Each row of a before or after table is a point. The points were changed in one or more steps. Then noise was added and the rows were shuffled. The steps act on columns, c1 being the first. Write out the steps. A step turns or swaps two columns, mirrors them in a line or flattens them onto one, adds a multiple of one to another, or multiplies or shifts one. Angles are multiples of 10 degrees, from the lower column toward the higher: turns from -170 to 170, lines from 10 to 170 but not 90. Use the fewest steps. Two steps may share a column if one is a turn and the other turns, adds or multiplies; they go together, in the order done. Otherwise the lowest column goes first.

Before, 12 rows:
|  .14 |  .07 |
|  .25 |  .25 |
|  .40 |  .58 |
|  .04 |  .42 |
| -.24 |  .36 |
|  .22 |  .53 |
| -.42 | -.48 |
|  .54 | -.38 |
|  .41 | -.17 |
|  .04 | -.45 |
|  .04 |  .29 |
| -.45 |  .16 |
After:
| -.48 |  .06 |
| -.02 |  .30 |
| -.33 | -.55 |
|  .20 |  .29 |
|  .12 |  .08 |
|  .14 | -.43 |
|  .61 | -.27 |
| -.30 |  .32 |
|  .12 |  .56 |
|  .42 | -.10 |
|  .29 |  .63 |
| -.03 |  .42 |
Steps: turn c1 and c2 by 10 degrees

Before, 13 rows:
|  .53 |  .37 |  .40 | -.14 | -.35 |  .08 |
| -.15 | -.40 |  .30 | -.13 |  .35 |  .32 |
| -.15 | -.55 |  .13 | -.01 | -.05 |  .60 |
|  .03 | -.67 |  .06 |  .15 |  .25 |  .54 |
| -.05 | -.63 |  .15 | -.13 |  .13 |  .09 |
|  .53 |  .40 |  .64 | -.38 | -.43 |  .00 |
| -.18 | -.16 | -.07 | -.06 |  .03 |  .02 |
|  .47 |  .04 |  .29 | -.22 | -.24 | -.04 |
|  .18 |  .67 |  .67 | -.44 | -.48 |  .36 |
| -.20 |  .03 |  .61 |  .51 |  .01 | -.02 |
| -.08 | -.57 |  .40 | -.02 |  .15 |  .19 |
| -.23 |  .09 |  .79 |  .32 |  .30 | -.15 |
| -.12 | -.82 |  .11 | -.26 | -.35 |  .41 |
After, 13 rows:
| -.47 | -.69 |  .07 |  .13 |  .25 |  .35 |
| -.65 | -.40 |  .31 | -.14 |  .34 |  .19 |
| -.70 | -.16 | -.08 | -.05 |  .02 | -.03 |
| -.01 |  .05 |  .27 | -.22 | -.25 | -.01 |
| -.66 | -.56 |  .14 | -.01 | -.05 |  .44 |
| -.54 | -.63 |  .16 | -.12 |  .11 | -.11 |
| -.75 |  .08 |  .80 |  .32 |  .31 | -.12 |
| -.33 |  .64 |  .66 | -.42 | -.48 |  .56 |
| -.57 | -.57 |  .41 | -.01 |  .15 |  .02 |
|  .02 |  .39 |  .63 | -.38 | -.44 |  .13 |
| -.62 | -.82 |  .10 | -.26 | -.34 |  .17 |
|  .02 |  .36 |  .41 | -.13 | -.34 |  .20 |
| -.70 |  .04 |  .61 |  .48 |  .02 | -.02 |
Steps: shift c1 by -.50; add 0.3 times c2 to c6

Before, 12 rows:
| -.04 | -.08 |  .22 |  .19 | -.17 |  .46 |  .31 | -.24 |  .28 |  .27 | -.40 |  .29 |
| -.21 |  .18 |  .03 |  .13 | -.35 |  .22 |  .19 | -.07 | -.22 |  .10 |  .07 |  .54 |
| -.16 | -.01 | -.06 | -.34 |  .07 | -.08 | -.23 |  .16 |  .40 | -.59 |  .27 | -.27 |
|  .70 | -.05 |  .11 | -.46 |  .06 | -.06 |  .24 |  .05 |  .35 | -.09 |  .45 |  .05 |
| -.45 | -.29 |  .52 | -.38 | -.33 |  .05 |  .06 |  .00 | -.24 |  .01 |  .31 | -.15 |
| -.09 | -.37 | -.23 | -.16 |  .36 |  .02 | -.51 | -.22 |  .18 | -.25 |  .55 | -.15 |
| -.16 |  .04 | -.24 | -.52 | -.10 |  .37 |  .18 | -.14 |  .32 |  .29 | -.07 |  .25 |
| -.08 |  .37 |  .09 |  .06 | -.58 |  .36 |  .35 | -.54 |  .13 |  .39 | -.04 |  .06 |
|  .16 | -.06 | -.06 | -.30 | -.15 | -.34 |  .03 | -.33 |  .61 |  .11 | -.03 |  .33 |
| -.23 | -.51 | -.29 | -.40 |  .35 | -.19 | -.07 | -.26 | -.20 | -.85 |  .40 | -.33 |
| -.38 |  .34 |  .28 |  .03 |  .11 |  .15 |  .44 | -.30 |  .09 |  .35 |  .02 |  .25 |
| -.23 |  .41 |  .44 | -.18 | -.25 |  .38 | -.02 | -.41 | -.28 |  .30 | -.41 |  .27 |
After:
| -.52 |  .37 |  .00 |  .07 | -.55 |  .40 |  .32 | -.09 | -.07 | -.10 |  .36 |  .11 |
| -.24 | -.36 |  .46 | -.17 |  .36 |  .09 | -.53 | -.10 |  .12 | -.21 | -.43 | -.16 |
| -.41 |  .42 | -.25 | -.19 | -.27 |  .18 | -.04 | -.23 | -.45 |  .34 |  .53 |  .27 |
| -.21 | -.11 | -.26 |  .18 | -.17 |  .55 |  .31 | -.04 |  .01 |  .18 |  .38 |  .27 |
| -.23 | -.49 |  .28 | -.37 |  .35 | -.25 | -.07 | -.26 | -.08 |  .08 | -.94 | -.32 |
| -.05 |  .22 |  .07 |  .12 | -.34 |  .08 |  .20 | -.22 | -.32 | -.03 |  .07 |  .49 |
| -.15 |  .05 | -.16 | -.50 | -.08 |  .47 |  .20 | -.14 |  .10 | -.35 |  .15 |  .25 |
| -.29 |  .32 |  .12 |  .02 |  .12 |  .19 |  .45 | -.38 | -.05 |  .05 |  .44 |  .28 |
|  .13 | -.01 |  .22 | -.34 |  .05 |  .15 | -.20 | -.17 |  .38 |  .18 | -.54 | -.28 |
|  .00 | -.30 |  .46 | -.39 | -.32 | -.10 |  .05 | -.46 | -.23 |  .31 |  .19 | -.12 |
| -.34 | -.05 | -.04 | -.29 | -.13 | -.02 |  .03 |  .14 |  .71 | -.10 |  .07 |  .34 |
|  .01 | -.04 |  .45 | -.46 |  .05 |  .11 |  .23 |  .69 |  .34 |  .00 | -.08 |  .08 |
Steps: swap c1 and c8; turn c3 and c11 by -70 degrees; turn c10 and c11 by 120 degrees; turn c6 and c9 by -30 degrees

Before, 9 rows:
|  .28 |  .02 |  .17 |  .28 |  .08 |  .17 | -.26 |  .04 |  .72 |  .39 | -.12 | -.21 | -.20 |  .16 |  .66 |  .34 |  .03 | -.41 |  .04 | -.01 |  .01 |  .25 | -.03 |  .18 |
| -.03 | -.12 |  .65 |  .36 | -.20 | -.04 |  .46 | -.34 |  .61 | -.60 | -.70 | -.10 | -.23 |  .52 |  .14 |  .21 |  .23 |  .00 |  .83 | -.53 | -.28 | -.17 |  .35 |  .62 |
|  .07 |  .11 | -.29 |  .53 | -.19 |  .09 | -.30 | -.40 |  .06 | -.13 |  .05 | -.36 | -.21 | -.15 |  .32 |  .15 |  .27 |  .11 | -.11 | -.32 | -.24 |  .21 | -.13 |  .47 |
|  .09 |  .26 | -.12 | -.12 | -.41 |  .03 | -.35 |  .11 |  .30 |  .67 |  .17 | -.26 |  .45 | -.15 | -.03 |  .76 | -.32 |  .04 | -.08 |  .71 | -.36 |  .53 |  .11 | -.43 |
| -.34 | -.04 |  .66 |  .06 |  .00 |  .27 | -.37 | -.03 |  .04 | -.30 | -.31 | -.25 | -.32 |  .34 |  .60 | -.30 |  .21 |  .49 |  .38 | -.90 | -.01 | -.25 |  .16 |  .32 |
|  .01 |  .77 | -.09 | -.72 |  .41 |  .05 | -.16 |  .49 | -.44 |  .12 |  .21 |  .10 |  .55 | -.46 | -.33 |  .60 | -.45 |  .13 |  .42 |  .08 |  .30 |  .36 | -.90 | -.22 |
|  .06 | -.02 |  .45 |  .70 | -.44 |  .44 | -.13 | -.01 |  .06 |  .02 | -.19 |  .11 | -.13 | -.18 |  .35 |  .35 |  .15 | -.03 | -.18 |  .14 |  .11 |  .22 |  .30 |  .20 |
| -.28 | -.36 |  .15 |  .26 | -.46 | -.27 | -.06 |  .00 |  .34 |  .34 | -.20 |  .07 | -.42 | -.18 | -.10 |  .20 |  .44 | -.02 |  .34 |  .16 | -.12 |  .49 |  .28 |  .65 |
|  .30 |  .75 | -.43 | -.22 | -.13 | -.28 |  .14 |  .75 | -.42 |  .46 |  .34 | -.28 | -.06 |  .04 | -.33 |  .55 | -.39 |  .03 | -.25 |  .57 |  .26 |  .20 | -.69 | -.50 |
After:
|  .09 |  .26 | -.11 | -.12 | -.40 |  .02 | -.47 |  .10 |  .27 | -.16 |  .13 | -.22 | -.31 |  .33 |  .66 |  .75 | -.13 |  .04 | -.09 |  .70 | -.37 |  .52 |  .13 | -.40 |
|  .01 |  .78 | -.09 | -.71 |  .43 |  .04 | -.35 |  .47 | -.43 | -.37 |  .22 |  .13 | -.45 |  .44 |  .06 |  .60 | -.46 |  .09 |  .44 |  .08 |  .34 |  .35 | -.93 | -.23 |
| -.32 | -.37 |  .14 |  .29 | -.46 | -.30 |  .08 |  .01 |  .33 | -.14 | -.20 |  .07 |  .43 | -.44 |  .31 |  .20 | -.20 | -.02 |  .35 |  .15 | -.08 |  .49 |  .27 |  .68 |
| -.05 | -.10 |  .67 |  .36 | -.24 | -.07 |  .52 | -.34 |  .60 |  .24 | -.68 | -.11 |  .06 | -.24 | -.54 |  .22 |  .53 | -.03 |  .83 | -.52 | -.28 | -.17 |  .36 |  .63 |
|  .08 |  .12 | -.26 |  .55 | -.20 |  .08 | -.20 | -.37 |  .05 |  .33 |  .05 | -.35 |  .31 | -.26 | -.06 |  .16 | -.16 |  .12 | -.10 | -.33 | -.25 |  .23 | -.14 |  .45 |
| -.34 | -.05 |  .66 |  .09 |  .01 |  .27 | -.25 | -.03 |  .05 |  .67 | -.28 | -.23 |  .43 | -.20 | -.15 | -.28 |  .35 |  .48 |  .37 | -.88 | -.01 | -.23 |  .14 |  .32 |
|  .05 | -.01 |  .47 |  .69 | -.45 |  .44 | -.07 | -.01 |  .06 |  .33 | -.19 |  .13 |  .16 | -.13 |  .08 |  .34 | -.19 | -.06 | -.22 |  .13 |  .10 |  .22 |  .33 |  .21 |
|  .33 |  .73 | -.44 | -.21 | -.13 | -.33 |  .12 |  .72 | -.42 | -.40 |  .33 | -.29 | -.01 |  .39 |  .39 |  .55 |  .06 |  .04 | -.26 |  .56 |  .28 |  .19 | -.69 | -.48 |
|  .29 |  .02 |  .18 |  .27 |  .09 |  .17 | -.18 |  .02 |  .73 |  .58 | -.10 | -.21 |  .30 | -.03 |  .49 |  .35 |  .15 | -.42 |  .06 |  .00 |  .00 |  .24 | -.02 |  .20 |
Steps: mirror c7 and c13 in the line at 170 degrees; mirror c10 and c15 in the line at 50 degrees; turn c14 and c17 by 90 degrees
